Rows are points. To make a cloud, some directions were put in groups of two or more. Within a group, all points are equally far from the middle, so they leave a hole (a ring in 2 directions, a hollow ball in 3). The other directions are filled evenly. Then the cloud was stretched, turned, moved and blurred a little. Count the holes, and give their numbers of directions, smallest first.

Cloud, 13 rows:
[[-32 -10]
 [ 17 -38]
 [ 69  12]
 [ 13  -5]
 [ 92 -73]
 [-44   4]
 [  2  14]
 [ 12  13]
 [ 31 -87]
 [  2 -10]
 [ 48 -55]
 [ 72  37]
 [-21 -36]]
Holes: 0

Cloud (28 x 4):
[[ 42   1  46 -65]
 [-35  34  14  58]
 [-12 -48 -71  44]
 [-36  -2  -9 -35]
 [ 54   8  11 -57]
 [-22  79  38  -6]
 [-38  10 -42 -28]
 [ 19  31 -12  62]
 [-39  28  86 -32]
 [-67 -21  36 -29]
 [ 12  50  72 -54]
 [-61  -9  54  11]
 [-17 -19  -7  61]
 [-77 -27  11  -4]
 [-63  47  34  -9]
 [-60 -16  -1   2]
 [  0  -7  52 -36]
 [ -9  29  47  64]
 [ -5  63  32  16]
 [-57 -25  15 -64]
 [-62 -77   8 -22]
 [ -2  27  91 -66]
 [ -6   4  -4 -81]
 [  8  25  62 -89]
 [ 36 -25  60  15]
 [-30  -2 -14 -90]
 [ 13  13 -35 -51]
 [ 50  -7 -44 -28]]
Holes: 0

Cloud (51 x 6):
[[  -6   44   -6  -85   14  -11]
 [  15   51    5  -42  -76   16]
 [ -44  -16  -36   42  -40 -100]
 [  28   52   33   14   46  -30]
 [ -85   -9  -34   18   59  -63]
 [   7  -55   31   52   54   -9]
 [  15   -3  -37   56   31    5]
 [  22   56   76   36  -12   -8]
 [ -37  -65   -5  -32  -37   35]
 [ -57  -31  -24  -23  -20   66]
 [ -21  -43   15  -56  -57  -30]
 [  49  -44   39   39   34   24]
 [ -17   42  -38   22  -37   11]
 [ -53   69    6  -11   15   14]
 [ -46   13  -16  -94   11  -44]
 [ -76   43   10  -57  -60    8]
 [ -24  -56   40  -13   31   55]
 [  17   21   13   73   44  -19]
 [  28   -5    0  -53   15   79]
 [ -50   18  -77   14   25   -7]
 [  37   58   79   10   -3   -2]
 [  -7    2  -59   37  -47  -75]
 [ -20   61   41  -74   11   26]
 [ -24   62  -40  -40   23  -69]
 [ -57  -15  -20  -18  -41 -109]
 [ -40   73   -7   -8  -34   21]
 [  13  -67   55    2   21   31]
 [  18   52   10   23   55  -47]
 [  66   -4   17  -36   11   31]
 [ -44  -60  -84  -44   42   -8]
 [  52   38   73  -10    6   -4]
 [ -86   -1  -28   13   55  -48]
 [ -77    0    2   17   45  -13]
 [   2  -31  -35   70  -15  -31]
 [ -27   37  -29  -21  -69   57]
 [ -49  -39   11    0   36   55]
 [ -15   11   74   58   15  -24]
 [ -17    3   28    1   -5  -97]
 [  26  -24  -67  -15  -44  -61]
 [  -2  -13   76   19   45  -28]
 [  -1   23  -10   22  -64  -59]
 [ -19  -57  -17   14  -69  -21]
 [ -61   -3   27  -50  -91    4]
 [ -29    4   28  -39   76   31]
 [ -63  -35   14   12  -61   48]
 [ -46  -16  -65 -103   -8  -51]
 [   0   25   17   13  -50  -69]
 [ -40  -50  -11   33  -59   -9]
 [  27   46   78    7  -31  -20]
 [ -48  -24    7   49   59  -80]
 [  -7   72   17   33  -13   14]]
Holes: 2 (2, 3)

Cloud (87 x 9):
[[  -6  -12   71   60   33  -11   27   53    9]
 [  58  -58   78   50    6   21   -6   47    9]
 [ -14  -12   15   -3  -17  -46  -22   69   51]
 [  65    9   48   11  -48  -12   30   23  -17]
 [  22   89    5   -4  -46  -11   50   18   49]
 [ -13  -70  102   63  -11   -3   11   59  -11]
 [ -47    7   52   28   66   -7    8   41  -80]
 [  47   20   -9   46  -21  -19   15    3   38]
 [  21  -60    3  -60  -17   39    9   59  -63]
 [  16   23   27   25   19   24  -57   79   55]
 [ -32  -30  -18   26  -33   -1  -19   20   91]
 [  36   51   13  -67   13   57  -36   -2  -53]
 [  13  -45   22  -14  121    8  -17  -19    4]
 [ -32    7  -40   49  -11   39   -1  -21  -59]
 [  -2   12  -64  -52   39   22  -34  -22   -8]
 [  31   23   70   20   91  -31   23  -47  -20]
 [   9   14  -49   13   20  -17   36   23   90]
 [   3    5  -37   -2  -56  -26  -23   -2   11]
 [  33  -37    8   -3   21  -52   86  -63  -18]
 [ -41   60   34   62   -5   -7   64  -49   -7]
 [  25  -87    2   13   26  -14   12   71    2]
 [ -75   30    5   39   48  -32   27   57  -40]
 [  21   -2   32   36  -39   41   28    7  -51]
 [ -68   37   10   -4  -41   58   -3   63  -45]
 [ -27   44  -10  -72    5   10   12   -4  -15]
 [ -23   16  -13   68    3  -54   23  -14  -52]
 [ -51  -16  -57   -4   45  -81   61   40  -62]
 [   9   79   24   57   75  -15   -9  -36   37]
 [ -20   39   14  -20  -52   -6  -30   27  -57]
 [  33   19   89   44   54   27  -23  -28  -34]
 [ -10  -91    5  -22   52  -30    6   11   -7]
 [ -24   32   20   50  -49  -22  -30   44  -15]
 [ -44   48    5   72  -23   34  -43   20   20]
 [  88  -41   22  -44   19  -38   42   40   45]
 [  -7   25  -39   46   27   33   42  -11  -33]
 [  26   13  -50   33   40  -58   63  -10  -37]
 [ -50   39   33  -16    4   47   48   28  -66]
 [  66   59  -11  -38  -70   21   -1   -8   39]
 [  46  -18   41    5   32   65   16   -7    5]
 [ -35  -10  -84  -34   33    3   37  -10   -4]
 [ -17  -40  -22   21   13   45  -16  -25  -63]
 [  63   55   34  -26   31   64   -6  -11  -43]
 [ -55   82   -5   58    1    1   14  -16   -7]
 [  51    7   -6   -8   81  -15  -23   32   63]
 [   1   25  -32  -54   12  -57   29   -9   44]
 [   4   51   32   66    6   11   63  -64   40]
 [  39  -15  -54   16   32   -2  -76   34   54]
 [ -28  -24   47    7   25  -96   59   28    4]
 [ -33  -10  -24  -40  -38   -2   -5   69   62]
 [  -2  102  -15    8  -13   69  -12  -19   11]
 [  40  -71  -25   35   61  -22   10    7   34]
 [ -19  -25  -29    0   -5   57   -5   85   -1]
 [  92   11   74  -36   -2   53   -7   48    3]
 [ -58   24  -44  -23  -39  -17   44    7  -49]
 [  -6    9   36   -5    2   49  -33   55   84]
 [ -29   28   34   18   24   70  -54   56   14]
 [  22  -47    4  -23  -75  -34   16   21  -23]
 [   0   71  -50   51   51   11   22 -101   38]
 [ -27   -5  -20  -54   79   -8    9   59   18]
 [  62   -1   53  -17  -13   33  -35  -48  -11]
 [   2   -6  -10  -77   11   45   19    7  -50]
 [  33 -107   67   18  -10  -28   -2   40  -27]
 [  40   -9   70    6   10   77   -6   41   38]
 [  12   -1  -80  -26   45  -64   30   -2   48]
 [   4   24   65   31   17  -33   82  -20  -45]
 [   6   -5  -10   31  -32    6   60   57   -1]
 [  29   53   20   66    1   13   16  -15    0]
 [  14   -7   86   29   81   -8  -36   20   -1]
 [  55  -13   20  -36   50   40  -52  -26   32]
 [  18  -47   -5   36   -8   12   15  -38  -40]
 [  -1    2   76   45    0  -70   42   -9   -1]
 [  -1   31  -15    2    7   49   12  -40   88]
 [ -37    8  -15   72  -21  -29  -27   42    9]
 [  12   55  -25   37   77  -23  -19  -53   84]
 [  15   47   73   15  -36   16    1   86   15]
 [  10   -7   38   54   58    1   -2   63   20]
 [  55   22   25    6   42  -28  -44   40  -16]
 [  11   -9  -39  -43   49   41  -35  -25   15]
 [  82  -24   15   50   18   -4  -27   -8   22]
 [ -28  -27  -50    6  -52   28    5   62    1]
 [ -44  -50    6    3   60  -72   62    4  -67]
 [ -29  -23   58   65  -34   41    6    3  -49]
 [ -32  -15   16   -8   91  -45   -4    9   46]
 [ -22   40  -12   39  -44   21  -43   64   42]
 [  41   67  -50  -49  -68   55    3  -11   10]
 [ -21   23  -69  -42   22   18   21   12   60]
 [ -26   42   69  -24   -6    6   65  -59   -1]]
Holes: 1 (6)
